Each row is a point. To make a cloud, some directions were put in groups of two or more. Within a group, all points are equally far from the middle, so they leave a hole (a ring in 2 directions, a hollow ball in 3). The other directions are filled evenly. Then the cloud was stretched, turned, moved and blurred a little. Count the holes, and give their numbers of directions, smallest first.
(in the rows, 128 means zero)

Cloud (13 x 2)
[[103  75]
 [170  93]
 [101 158]
 [177 117]
 [131 167]
 [ 80 122]
 [ 89 146]
 [ 80 114]
 [ 84  97]
 [173 138]
 [161  82]
 [118 166]
 [ 82 131]]
Holes: 1 (2)

Cloud (22 x 3)
[[ 83 103 158]
 [105 184 115]
 [162 152 145]
 [125 115 150]
 [103 111 100]
 [160 148 105]
 [144 109 148]
 [160 130 202]
 [122 127 138]
 [ 97 120 132]
 [144 125 207]
 [126 136 150]
 [128 152  47]
 [116  75 186]
 [136 190 132]
 [116 159  58]
 [110 193 130]
 [189 147 167]
 [176 110 122]
 [138 118  71]
 [138 185  94]
 [ 74 142 164]]
Holes: 0

Cloud (30 x 4)
[[ 94 131 176 117]
 [ 92 112  76 166]
 [ 93 136 127  69]
 [ 97 131 153 192]
 [104 149 117  74]
 [112 107 154 198]
 [ 57  91  96 140]
 [111 121 114  74]
 [ 80 136 146  82]
 [170 153 153 148]
 [147 155 143 189]
 [ 98 153  83 133]
 [126 128 140 207]
 [146 128 185 117]
 [112 101 158 190]
 [126 138 187 111]
 [117 187 137 115]
 [129 113 132 207]
 [143  89 158 118]
 [ 66 118 135  91]
 [152 127 109 123]
 [129 183 143 161]
 [162 146 177 120]
 [ 72 134 145 170]
 [ 94 117 171 163]
 [118 144 145 202]
 [160 171 163 141]
 [116 127 148 205]
 [129 114 134 208]
 [ 96 158  87 131]]
Holes: 2 (2, 2)

Cloud (32 x 4)
[[100 101 131 100]
 [145  57  69 129]
 [126  83 129  82]
 [162 159 101 141]
 [130 174 140 147]
 [101 166  94 164]
 [139  70 178 131]
 [103  77 121 145]
 [146  61  87 143]
 [159 105 126 165]
 [162  81  72  99]
 [173  69 172 136]
 [124  58 116 134]
 [165 118 164 163]
 [170 143  91 139]
 [126 174  98 153]
 [183  99 126 144]
 [102 157  90 173]
 [142 177 119 136]
 [122 100 142 165]
 [ 96 112 119  98]
 [ 87  94 116 145]
 [153 153  89 156]
 [103  75 114 148]
 [ 96 133  57  96]
 [110 176 103 134]
 [180 137 119 144]
 [134 154  42 117]
 [140  85  77  83]
 [136  53 110 122]
 [169  66 128  88]
 [109  73  83  94]]
Holes: 1 (3)

Cloud (55 x 6)
[[116  84 161 145  99  89]
 [121 124 128 134 153 159]
 [160 119 161 179 127  62]
 [ 83  76 156  80 137 129]
 [ 94 103 206  82 169 158]
 [147 101 105 174 157  97]
 [115 131  67  81 128 157]
 [ 83 145 209 131 198 183]
 [113 120 155 105 220 130]
 [150 130 205 121 141 171]
 [183 152  88 110 161 177]
 [ 82 131 120  84 109 147]
 [123 100 182 142 137 123]
 [ 80 126 188 158 180 118]
 [111  99 118  94 113 148]
 [163  71 138 126 144 148]
 [156 110  42 152 112 138]
 [ 80 105  98  74 123 125]
 [129 169 158  87 134 158]
 [113 163 128 147 176 175]
 [162 171 118 169 153 177]
 [153 150 102 170 106 101]
 [ 85 132  76  97  92 174]
 [143 124 165 102 160  58]
 [160 130 157 126 192 120]
 [154 128 114  68 126 160]
 [137 151 156 126 152 156]
 [148 185 149 132 104 107]
 [122 157 113 112 127 179]
 [117 120 121 109 143 174]
 [106  81 158 103 141 150]
 [112 107 167  79 188 106]
 [ 85  90 206 114 145 160]
 [ 92  93 157  84  89  88]
 [113 150 139 105 124 194]
 [152 146 131 118  96 170]
 [ 91 121  55 114 128 106]
 [ 98 139 201 106 130 208]
 [137 128 179 106 159 168]
 [ 88 128  99  95 141 130]
 [108 148 104  84 103 108]
 [167 103 132 138  98 103]
 [161  97 114 188 141  57]
 [122 128 139 152 144 241]
 [112 123 172 149 125 137]
 [113 140  93  88 174 169]
 [ 98 109 210 119 130 133]
 [129 142 137 157 203 156]
 [116 183 157 100  92 110]
 [131  99 108 150 127 182]
 [166 166 119 187 161 177]
 [132 105 135  93 155 117]
 [147 115  73 141 170 177]
 [ 57 101 193 135 103  98]
 [178  97 208 142 130 182]]
Holes: 0

Cloud (88 x 8)
[[113 158  96 149 206 124 124 115]
 [135 157  96 124 190 158  74 155]
 [107  95 110 137  68  87 122 114]
 [132 105 119 162 154 113 110 184]
 [ 99 112  72 151 101 174 150 134]
 [ 98 185 109  83 103 181  88 106]
 [178 140  72  96 180 146 126 123]
 [176  92  70 143 109 143 147 117]
 [173  84 151 154 162  72  85 155]
 [153 125 105 116  63 175 100  88]
 [140 141 116  94  51 109 193 124]
 [165 218 144 141 130 146 128 129]
 [190 170 168 105 125 131  53 116]
 [169 177 160 106 135  71 132 141]
 [160 175 166 102 124 154  85 177]
 [179 182 119 111 169 168 138 153]
 [112  96  71 145 146 146 108 156]
 [103 105 146 157 114 149 160 153]
 [192 178 125 130 157 151 135 133]
 [128 206 152  92  77 119 155 125]
 [132 166 178 159 116 178  84 125]
 [144 111 114 199 166  79 120 127]
 [181 153 157  89 179 167  84 135]
 [149  93 123 109 171 125 183 157]
 [117 171  75  83 105 175 185 159]
 [156 161 113 120 177 173  68 155]
 [135 178 151 112 161  78 127 171]
 [136 109 146 167 177 131  59 107]
 [158 113  82 141  86  69 106 146]
 [104  87  67 130 109  96 197 127]
 [123 155  90 114  72 181 189 148]
 [154 154 136  73 134 155  97  83]
 [116 182 170 165  97 144 141 134]
 [142 156 108  67  83 127 154  96]
 [138 153 101  55  74 156 124 154]
 [152 153 183 149  55  86 119 130]
 [163 167  74  80 114 127  95 141]
 [145  49 117 152 144 127 150 161]
 [148  86 140 128  74 147 144  96]
 [162 151 162  81 170 172 105 119]
 [172 169 167 150  90  80 140 119]
 [164 110 118 147  82  67 177 183]
 [122  99  67 143 160 172  87 125]
 [177 152 112 156 124  69 135 111]
 [144  74 123 137 116  90 195 160]
 [164 113 132 151  86 123 102  75]
 [108 123 113 143 147 147 152  78]
 [154 211 166  89 115 155 143 148]
 [165 121 168 101 132 103  72 105]
 [173 158  73 121 138 165 158 139]
 [186 155  90  74 139 117 139 167]
 [144 148 153 141 123 127  99 187]
 [163  88  78 127 122  78 193 161]
 [150 158 128 153 189 177 145 147]
 [139 130  74 123  57  88 184 127]
 [153 178 177  79  98 102 102 161]
 [126 167 127 168 140 132  57 121]
 [140 159 131 166 125 189  70  89]
 [115 144  87 104 122 203 161  80]
 [196  97 143 146 103  72 123 173]
 [171  91  74 132  91 159 141 122]
 [ 89 133  79 137  83 127 193 149]
 [112 205  92 140 159 123 125 122]
 [127 139  55 103 113  71 169 131]
 [113  90  99  75 145 106 180 152]
 [176 116 126 181 169 158 104 113]
 [124 153 143 129 156  78 137 114]
 [141  80 161 127 111 127  97 101]
 [133 174 144 160 117  99  58 124]
 [122  85 115  68 122 131 118 107]
 [176 189 109  99 145  90  97 158]
 [164 132  97 165 139 180 115 149]
 [118 103  83 135 134 104 112 177]
 [186 153 178 138  84 149 142 143]
 [106 125 149 122  64 103 119 144]
 [174  93 116 116 192 161  81 153]
 [133 170  87 155 147 123 165 174]
 [152 158 109 130 146 181 173 172]
 [175 158 160  77 124 145 155 138]
 [172  82 141 125 163  70  95 170]
 [122 176  63 100 149 116 139 168]
 [100 140  43 111 177 176 151 120]
 [ 99 106  61 146 133 171 184 144]
 [163 162  70  86 104 131 178 160]
 [124  81 106  76 112 121 109 104]
 [125 147  86 179 190 145 139 130]
 [168 154 105 139 139 178  56 114]
 [122 105  92 167 129 101 142  82]]
Holes: 3 (2, 3, 3)
